Every row gives one point. To make a cloud, some directions were put in groups of two or more. Within a group, all points are equally far from the middle, so they leave a hole (a ring in 2 directions, a hollow ball in 3). The other directions are filled evenly. Then the cloud was stretched, turned, moved and blurred a little. How many holes are there, and how many directions does each take, smallest first?

Cloud (19 x 3):
176 77 -48
-3 -174 -38
53 251 0
-146 -161 -255
-13 -106 -150
202 -83 139
41 -119 -57
158 142 58
187 195 -184
-51 142 -51
118 57 -31
159 -79 -135
81 154 -233
154 176 41
73 -177 115
162 147 160
133 -122 -48
183 251 106
-134 -74 -141
Holes: 0

Cloud (29 x 4):
58 77 -91 238
135 -51 262 30
-162 -2 -178 56
13 205 -146 -74
82 -131 196 155
185 125 -155 59
-235 -22 48 99
185 -57 104 -151
-29 107 -42 245
271 46 -33 -48
-127 143 79 184
77 245 -79 -67
35 -134 245 48
-12 -32 45 -225
10 259 139 6
-68 119 -4 239
11 240 168 71
116 -7 185 208
-55 18 -11 -219
-64 113 -195 -79
108 -110 103 215
92 23 99 258
124 94 222 153
-86 -215 76 96
78 -90 252 -53
-56 -66 -151 -152
209 -59 -114 111
99 -76 116 -187
-46 -200 152 92
Holes: 2 (2, 2)

Cloud (73 x 8):
92 123 -91 8 -78 -96 -18 -101
-209 -59 226 156 51 -46 -3 183
-210 35 94 95 -220 -40 -8 2
-137 41 -28 242 106 -175 -189 -36
-5 -39 112 155 25 103 -125 54
64 -188 -31 -112 0 88 -215 -67
-73 139 -68 80 -79 120 122 -83
-73 -166 -47 32 -310 97 62 -16
29 10 -76 186 177 -134 -186 120
4 5 79 -258 -74 124 65 -67
140 -158 -118 40 -133 -251 64 251
-181 119 -132 -193 69 -33 -152 -103
-189 -33 -77 -111 84 -122 21 98
-18 267 116 153 -186 -126 -216 -88
-2 -86 -79 89 -257 92 -70 -24
-79 -195 216 -68 -142 -103 115 231
69 227 112 180 -31 -6 -152 128
-130 -20 109 -234 -82 35 156 -54
-202 221 192 20 -52 76 -183 -101
-116 19 -96 -237 -153 -136 -74 -126
-82 -49 -164 -8 -56 133 53 216
209 125 27 44 156 67 30 -9
183 41 -112 -225 -49 3 126 82
5 -209 -147 -60 -298 -177 100 189
-209 158 169 189 -72 -55 16 167
-91 111 -87 -99 106 -113 99 233
1 196 163 41 121 -108 -83 -123
-155 202 208 -273 -164 113 0 86
19 -175 173 109 -2 -139 115 -122
-176 237 20 207 131 -99 10 42
-143 -113 280 -51 -3 142 -180 135
34 37 80 -275 -202 43 -216 92
154 89 -151 49 132 28 -219 -229
-149 -3 -147 189 120 12 -258 -7
102 242 106 -51 -119 -219 207 -47
205 -21 -57 -251 -181 55 47 48
192 70 -131 -224 12 -197 47 -120
-166 227 229 41 -74 94 90 -177
-241 21 3 77 127 22 -75 -216
50 -171 170 -3 104 174 168 -29
-150 203 115 -188 61 -216 66 -71
-195 -160 144 -140 153 53 -80 -34
122 203 87 -207 48 59 229 -58
-153 -208 61 -174 -1 84 214 -109
-93 168 60 3 -4 28 37 -171
-186 -58 -25 214 -4 -51 -11 56
-94 -31 179 -96 20 171 30 -20
-122 -138 153 -136 -166 3 113 212
132 -38 267 -122 172 -208 -98 74
137 71 140 -22 -211 -127 153 3
-104 224 62 -127 -101 -280 -55 17
-64 -232 219 155 -179 122 109 129
35 106 -101 267 28 -188 -313 134
-9 174 -35 -29 -244 -37 -19 61
-157 178 -60 42 208 116 -246 -67
110 136 56 0 195 -278 -58 158
-79 -203 -29 -42 -46 -222 66 241
-147 129 -218 111 -12 264 34 9
-17 243 224 25 -93 216 -232 -167
-89 -123 76 -185 41 73 -19 58
90 -214 -19 7 -188 8 -173 166
125 -198 -58 93 7 196 39 12
-151 65 295 150 -96 66 -162 -57
-129 235 -79 -5 -63 212 -252 95
-22 -158 -38 -4 -92 -101 70 270
-202 -98 -190 73 -279 -84 31 243
-56 -115 12 -47 86 -296 26 179
-157 -64 127 365 -219 -40 102 147
-113 -104 63 -116 78 -134 -57 -208
54 118 298 -49 -99 -50 -127 -17
47 -47 -16 -100 46 42 206 -146
-47 -222 -128 -132 165 -144 -181 188
-76 -18 -65 63 -25 -107 -106 238
Holes: 0

Cloud (107 x 9):
66 229 50 -182 136 -3 130 -12 -198
-20 72 -2 154 -104 -77 -32 -142 375
33 117 -87 2 316 88 -119 -57 156
-151 -175 71 -114 142 68 -142 146 47
215 59 69 99 121 -177 -177 -257 42
41 76 294 15 33 -108 -138 -24 -198
90 233 -40 -103 146 194 -62 -34 194
-149 -166 228 103 16 154 49 79 -28
-276 -43 58 64 -4 -29 46 -127 307
-347 15 84 -46 29 135 -80 145 -61
57 105 219 -185 154 11 117 102 53
-38 50 146 22 286 -46 -10 163 138
195 70 93 50 -244 -78 -94 -219 104
319 221 71 -99 -33 -52 84 -94 64
29 -126 -84 89 256 -65 -48 25 -101
165 109 -43 131 78 -84 -61 82 308
306 87 33 -6 279 -48 -71 -38 108
147 158 104 -161 17 30 -234 -249 -88
-102 82 -92 272 -115 5 -66 18 83
83 27 -123 97 -202 77 -28 170 150
-155 141 1 -276 -26 265 -21 -108 1
0 -66 22 -46 -201 -33 80 160 260
32 281 193 193 19 66 -120 -122 -24
-173 -50 48 -43 88 299 -86 140 19
32 -176 75 93 -141 73 -86 53 282
126 -15 64 -42 136 93 -139 258 -26
115 84 135 58 -75 -48 14 -2 -273
108 85 -119 64 -217 -209 -70 -10 42
19 18 208 248 -45 202 22 31 -2
55 85 44 95 -199 134 37 -186 -160
-197 117 82 -111 -5 -198 82 -292 60
254 -16 152 143 7 139 -168 -98 154
-56 -111 236 -194 -81 66 -25 -236 105
127 202 51 79 199 121 -99 56 -199
53 232 283 -34 256 22 -14 -93 -49
-55 -92 206 -15 -31 293 -113 -3 -134
67 307 226 -144 54 -100 71 -95 27
-9 -94 -56 8 176 60 227 14 13
-7 -6 58 -127 -180 -181 -95 -80 -175
-215 16 -123 -56 -63 -180 -104 -71 283
-264 58 153 39 -105 85 45 -64 -218
-49 60 32 -294 179 11 16 -277 0
44 297 -54 110 49 41 -75 -276 98
-163 34 49 47 -304 92 -119 68 -37
165 116 63 -105 -154 -214 -100 -92 -114
-31 84 23 -4 228 1 0 264 -35
-76 165 -87 -159 320 92 14 -21 10
-64 17 269 24 -17 -45 9 50 321
54 300 -37 -81 70 -98 -68 14 299
-150 219 -132 155 125 -7 106 -69 79
119 -52 -17 178 177 -17 65 -222 -14
-43 236 7 -265 64 204 63 -7 -25
-245 139 -81 -109 -93 -158 -78 -239 -54
-46 174 223 189 -98 31 -206 -123 83
-153 174 -159 -93 153 107 -241 -57 50
100 125 -57 56 157 -106 -197 196 -18
336 19 107 70 208 -55 21 -14 104
-81 -259 -16 30 -98 -35 -80 6 210
-77 172 -92 -173 272 156 -10 -2 44
-68 137 37 235 -61 -218 -72 -18 103
-114 2 20 66 -164 176 157 -119 252
-176 93 124 -77 72 -154 -103 -315 210
-114 120 189 -226 67 71 -169 -100 -193
60 298 12 59 252 -74 -167 -70 -52
97 157 -14 -147 -43 -48 86 173 -163
-137 195 42 -107 -286 -32 47 -218 71
-227 -34 -236 -87 -21 123 -103 -24 162
245 52 64 -226 -88 -165 -151 -60 116
-54 -79 265 109 217 -37 90 27 50
108 169 230 137 54 -99 -31 104 -116
225 109 221 154 104 -163 42 10 117
-259 81 25 -188 -98 -108 -28 -195 -141
-166 187 113 77 106 226 -220 -38 -51
63 133 -80 -291 -72 157 106 -73 65
176 144 126 -169 -72 -160 46 -243 -38
-52 6 95 -89 5 -84 32 142 -264
-74 -119 -98 52 -198 99 -242 -14 50
-86 279 67 -251 -66 -106 114 -79 4
-96 -60 75 -199 156 -85 42 -186 241
109 308 6 -132 -64 -45 68 -80 267
-49 -224 -94 52 60 -41 -2 -81 213
-190 78 -99 236 -76 135 -16 -5 -33
25 42 230 218 -100 -125 71 9 65
-113 95 -47 36 61 -177 37 -155 -221
167 66 151 -240 -65 -134 19 -124 221
113 -24 -136 -101 160 -202 27 32 184
-9 -196 -108 -39 -191 34 -176 19 124
-44 -148 167 -9 -154 161 28 -258 93
-165 309 70 -127 140 -155 -89 -202 20
-44 -44 -214 -50 -99 -146 -153 -175 139
175 1 132 66 -32 -282 -169 -145 53
186 -113 199 171 87 184 -6 -97 25
-82 -22 279 51 -86 -143 -136 -4 -97
-128 -54 -239 -212 31 -47 -148 -29 57
108 114 70 -39 -175 -219 44 54 -92
31 54 247 60 -90 -169 -178 -162 244
95 145 44 -93 -62 87 -181 -67 -273
-97 202 -131 -41 142 238 -108 15 -132
-59 66 -5 -193 -242 -84 117 -106 -91
97 41 241 -115 193 -180 56 55 -18
-191 114 126 -137 36 -187 -57 -278 -83
154 -38 265 -13 -54 -85 124 70 -27
82 -11 29 -297 44 214 -77 -120 7
-41 250 -72 128 -231 17 69 -18 99
-8 -18 172 46 -299 -8 -55 -47 -87
29 239 -51 -161 19 -58 -44 123 -210
83 199 15 121 -260 -9 -141 26 83
Holes: 1 (9)

Cloud (90 x 9):
-18 16 0 -20 27 198 -71 -198 -88
157 -133 10 -122 37 25 102 110 -11
-151 86 106 98 126 -119 -85 9 -74
-199 63 178 -185 -71 96 192 -22 -2
65 -81 -68 253 -4 102 -204 46 -41
22 1 -196 -56 20 -163 -23 -1 -140
157 151 38 78 88 208 -11 177 -138
-113 -151 -46 145 166 292 -54 119 -109
-239 93 -104 56 231 8 -113 86 -47
-170 -220 90 181 -81 184 58 288 -112
-209 -200 250 -58 98 -159 95 -76 -225
136 43 -114 24 107 73 -130 6 -49
-95 -291 -72 202 250 155 -15 137 96
-143 -144 88 57 100 326 191 94 116
96 97 230 1 123 -118 183 -18 1
59 80 114 87 -3 -193 -29 100 -116
-20 -111 -193 34 -55 -83 -157 -55 229
119 130 145 -134 -220 67 -154 274 -50
-195 72 81 47 240 -7 -59 229 35
27 -19 218 -210 93 209 -157 28 -108
79 94 58 -166 -235 -98 -231 46 -45
-152 -81 92 58 -149 52 -301 108 -151
161 52 192 -108 67 167 -36 -143 19
248 87 35 35 88 80 196 161 -28
81 -82 -96 145 -103 171 56 -162 -19
-222 -54 -62 -36 178 98 58 74 119
-99 168 208 -85 38 223 -199 -31 -9
-173 -23 191 63 -89 74 119 372 121
-34 14 50 186 27 2 -1 195 200
134 -28 -3 180 -119 -157 -72 8 172
-195 2 -22 275 147 -113 -69 -128 -123
215 -8 -31 -202 -105 152 -26 -103 80
155 -57 -67 311 132 -21 -136 121 -207
-161 -157 155 27 124 -72 114 297 -123
0 187 138 -215 -128 26 172 -63 -8
-134 111 -43 -154 218 -100 82 222 -56
-219 110 98 -14 45 -62 154 37 -226
-64 -5 211 85 -250 -1 -121 164 -143
33 -109 83 -173 -74 42 159 -42 138
-231 66 255 -131 42 226 6 26 148
-214 -96 -104 -134 282 140 164 88 -92
46 81 -78 33 100 -68 149 61 -3
-88 -104 5 133 143 50 -193 160 -45
-118 -249 -208 -106 25 -52 173 264 49
-254 -168 -76 178 142 -184 -56 35 -111
-123 201 -168 -81 -41 14 -136 99 136
13 -149 -33 55 -65 132 -191 184 -55
-149 127 212 -97 -162 110 142 -52 -101
186 -132 -19 272 -135 126 -45 136 -98
-13 150 129 -33 -45 -63 157 -110 -34
104 -182 -104 -104 277 -182 58 -73 -85
-40 74 48 122 36 -35 236 236 136
106 -52 34 -151 -206 -117 -114 -118 222
38 -77 -30 196 12 -109 -126 -112 124
-105 -52 -151 -11 -144 -141 -82 85 -128
-354 -75 142 -126 141 -201 144 -123 -36
75 -3 -23 218 -113 -151 -136 -102 22
-177 -50 19 -292 -81 30 139 286 -98
5 -71 29 231 55 94 -49 -94 -112
60 -134 127 -37 -71 -343 -49 10 78
251 55 -59 -203 -92 152 -166 241 96
198 -292 75 61 177 58 129 96 -26
-69 -195 -14 246 75 104 -35 75 -112
82 -201 -5 111 -277 -20 137 82 -44
-194 -49 -30 52 -153 235 -174 -135 120
114 -13 217 155 -107 174 245 63 33
-131 1 -115 33 -250 120 144 326 -213
72 48 124 -246 -3 -254 -27 267 -70
-308 -113 53 185 229 -93 -200 -178 -104
279 -87 10 -118 257 -105 152 161 -269
-184 -33 45 21 -269 73 48 -99 -144
-8 110 -117 -58 -238 139 121 54 -66
184 85 -106 113 143 136 -7 -89 162
-7 92 1 90 -89 35 220 4 -218
26 -18 -73 -53 -81 -35 -62 24 -182
83 -214 -14 -10 79 -24 97 21 -245
5 114 123 -146 70 61 -161 -131 162
175 -72 -283 -145 -42 -110 -8 194 160
85 -15 125 -173 286 -91 232 49 166
-89 22 136 -125 299 -115 46 19 87
41 -72 102 -225 84 -327 286 -177 39
-43 -167 -22 132 180 24 56 180 -285
-137 165 137 -73 10 -56 36 240 -79
-177 -225 -168 89 -186 42 -53 -102 166
-170 18 125 180 -141 229 -20 226 -125
-105 1 15 116 269 18 -154 206 -60
82 -148 195 216 90 -137 138 -25 -82
24 23 -48 240 34 326 86 70 114
-66 112 115 -206 -146 82 34 8 -232
85 -226 90 -223 44 130 -157 4 126
Holes: 0

Cloud (100 x 9):
-43 -286 70 131 -14 -116 -119 180 -80
59 -183 0 -6 289 83 99 160 -52
-66 -68 130 -143 100 -117 179 128 -41
204 -81 -114 -22 -18 161 161 42 139
169 -180 73 -55 65 -80 -190 224 147
136 9 -293 67 269 9 103 119 100
-25 287 -149 -162 109 -81 -186 92 129
-238 36 181 -59 -169 132 78 -8 103
-20 -42 100 90 178 8 -59 -185 234
203 80 -132 -22 129 -174 -251 142 -123
-35 1 -241 28 102 -119 44 281 -90
-157 72 159 -4 13 -65 -299 125 131
-181 -28 -63 -8 -151 -60 -160 -44 239
79 14 26 -12 -127 -181 -271 133 204
-24 -112 -232 -102 -47 112 99 -94 114
42 -172 -45 -18 -28 -91 -1 353 -63
-44 -215 -192 54 81 168 -78 244 119
73 -29 -108 285 -12 21 -264 19 -44
106 -259 -220 162 217 -15 -15 106 68
-231 59 83 -61 127 62 16 253 129
173 -45 -237 109 225 41 46 31 -127
-171 97 -17 121 250 19 -141 -33 18
74 301 -86 57 -91 -100 180 -39 199
-31 34 -202 37 49 -237 157 21 -9
212 78 48 165 82 -133 -18 184 89
-272 82 -23 -68 51 91 -197 204 39
73 347 -142 -162 37 0 -54 115 22
81 82 38 11 122 266 -46 112 257
195 -21 -109 262 174 -33 -31 79 195
-96 -81 -195 -87 159 -97 -343 103 -45
128 -130 -94 217 236 65 -216 231 -69
-17 20 -280 -62 -102 -171 99 168 52
50 56 -37 24 121 -244 5 -163 -94
43 -113 -74 -94 80 212 -175 195 -182
-7 -314 -13 -138 226 43 -216 104 73
-134 -134 66 -63 183 230 79 127 117
149 192 31 -54 56 -155 -19 -188 117
21 -238 -48 -172 84 -11 -323 -17 85
52 151 -39 -70 13 135 257 98 273
-140 33 140 22 -39 -105 -1 59 -248
17 -311 -55 -236 65 -16 -77 116 85
-33 116 -1 -124 -134 -49 51 53 -263
-69 31 8 -38 248 -152 -272 -45 72
-98 -34 -117 -130 57 64 93 -207 84
88 161 30 170 -112 -18 151 170 147
147 329 -81 -76 -99 -58 -3 -60 246
109 218 9 -154 199 -35 -119 131 31
-95 268 0 53 150 -52 -181 115 -7
5 -59 -98 -18 -153 0 66 -235 126
7 -61 -86 -99 -87 -6 210 -76 290
113 9 -38 104 39 -201 -234 39 -230
-152 80 -128 -39 -224 -148 3 182 45
64 98 -59 -16 70 -16 -206 78 403
2 168 -141 -219 -42 55 71 274 234
288 118 -37 -149 21 -30 84 38 47
-77 33 -251 69 -26 68 191 24 135
-250 -6 -62 51 -92 -60 -8 -47 -92
54 -147 -8 148 90 -112 -306 225 108
-29 -17 79 -51 -190 -62 98 142 -218
-9 256 16 -49 -83 -3 67 -176 281
20 -267 145 130 171 -14 -106 -117 -36
217 162 41 -28 -104 183 10 27 22
-51 -181 -168 -12 50 -121 -101 -4 289
-107 -60 180 239 41 146 -11 22 78
15 176 110 -137 -242 -127 120 80 -38
176 -260 -231 -95 90 -114 -38 134 23
15 -221 -58 -74 155 15 16 289 220
221 -119 59 -69 119 -29 53 -81 -87
-118 -41 27 -199 145 124 -8 240 -101
-169 101 -13 -35 44 158 -194 286 141
82 43 -67 -63 79 6 -429 -35 -2
-162 -180 134 31 31 -168 -162 64 -154
-13 -24 -92 167 153 294 -7 97 -22
-6 -76 -14 -24 120 -248 9 -180 106
-16 23 -196 193 113 162 -166 174 192
56 103 -95 -4 46 109 -396 153 119
-131 192 -58 -11 -118 133 -217 -57 146
-97 -28 -68 -51 235 7 -92 -195 119
160 -348 72 0 93 -24 -134 117 -10
205 84 -65 -17 28 -59 36 -127 -177
237 11 -157 17 148 132 90 207 158
-96 -87 -279 -3 55 -202 5 71 0
-29 63 -34 165 -11 -101 92 213 234
12 48 269 107 154 -3 -94 -30 7
-99 85 -234 -68 22 -72 -304 168 -6
236 -96 70 50 158 -137 34 87 126
134 -81 69 -167 109 178 78 59 123
75 311 -97 -202 -166 22 -84 93 69
-165 120 -82 96 111 208 -135 -42 110
43 -79 58 -235 -115 -224 58 78 129
80 366 -10 -15 30 -28 34 165 209
18 -243 -164 -19 98 -186 -76 -76 164
130 87 -133 -86 203 27 -17 174 358
-35 94 257 -64 42 45 127 117 168
15 67 -153 -130 -151 -95 -63 123 -228
-56 -74 48 -68 35 263 187 108 114
-117 -204 175 -142 27 -77 20 -111 15
26 10 33 -156 148 80 -77 359 72
0 -47 38 -29 292 -46 -293 -66 -45
192 -137 -50 71 -32 155 97 -5 -84
Holes: 1 (9)
